Each row is a point. The last column is the point's height on a tilted bowl or saddle (a function of degree 2), plus a little noise. Count its main directions that bend up, bend down and stay straight.

Points (11 x 3):
[[ 17.5  -0.3  17.6]
 [ -9.8  27.1  -5.3]
 [  6.0  11.9   1.6]
 [-11.2  19.6  -7.3]
 [-29.3  -6.6   8.0]
 [ 18.2  -2.3  19.7]
 [-24.6   2.8  -1.6]
 [-56.4  -0.5  31.0]
 [ 32.8  -7.3  44.8]
 [ -9.0   5.3  -4.1]
 [-18.2 -23.4  25.6]]
Directions: 2 up, 0 down, 0 straight

Points (18 x 4):
[[ -1.9   4.3 -14.4   5.7]
 [ -8.7   7.3  -3.1  -0.2]
 [  6.6 -24.9 -16.9  22.3]
 [-10.1 -16.3 -29.3  30.0]
 [-39.6   6.0 -17.0  16.7]
 [ -5.6 -24.1   8.6   9.9]
 [-43.2 -28.5   3.6  40.6]
 [-17.0  30.8  27.1  11.8]
 [-11.5   4.1  47.9  31.7]
 [-18.5  37.4   0.4  -5.6]
 [ -1.0  21.9  17.4   3.2]
 [-24.8   0.6 -47.6  41.5]
 [-27.9 -32.8  21.0  29.0]
 [ -7.0   4.0 -12.3   4.4]
 [ 14.0 -18.0  17.2   6.2]
 [ 21.2  -6.5  17.1   8.9]
 [  1.6   9.8   0.0   0.5]
 [ -2.7   6.7  11.5   1.3]]
Directions: 2 up, 0 down, 1 straight

Points, 24 rows:
[[ 61.8  40.8 -10.1 -15.9 -64.8]
 [  4.5 -10.2  -6.4 -18.7  -4.7]
 [  2.9  27.8  -6.2 -20.7 -19.8]
 [ 11.0  10.5  31.3 -32.8 -25.2]
 [  6.4 -16.0 -19.8   7.3  -0.7]
 [ 21.5  -6.5   9.4  28.8  -9.9]
 [  8.1  -6.5  12.0 -18.6  -7.7]
 [ 45.1  16.4 -14.3 -59.9 -51.7]
 [-18.8  -5.3   5.2  -8.6  -0.6]
 [ -7.1  31.6   1.3  16.4 -13.8]
 [-12.3   9.8   6.6  -9.0  -5.7]
 [-22.6  -1.7  -6.0   0.8   1.0]
 [ 10.7   8.6 -32.4 -16.1 -14.9]
 [ 26.1 -36.8  10.2  11.1  -5.1]
 [ -6.0 -14.2   6.5  65.0  -8.6]
 [-29.6 -10.2  15.8  -4.1  -0.5]
 [ 25.8 -23.4 -14.1 -13.5  -8.9]
 [ 16.6   3.2  -3.1  -9.1 -10.0]
 [-19.4   1.5 -15.6 -20.3  -6.5]
 [ -6.5   9.6  -8.5   3.0  -3.7]
 [ -1.3  -5.6  -4.8   8.2   0.7]
 [ 35.9  13.6   2.5  29.3 -27.5]
 [ 12.7 -17.0  32.2  -5.3  -7.8]
 [ 10.4  -5.9  -3.8 -28.3 -10.8]]
Directions: 0 up, 4 down, 0 straight
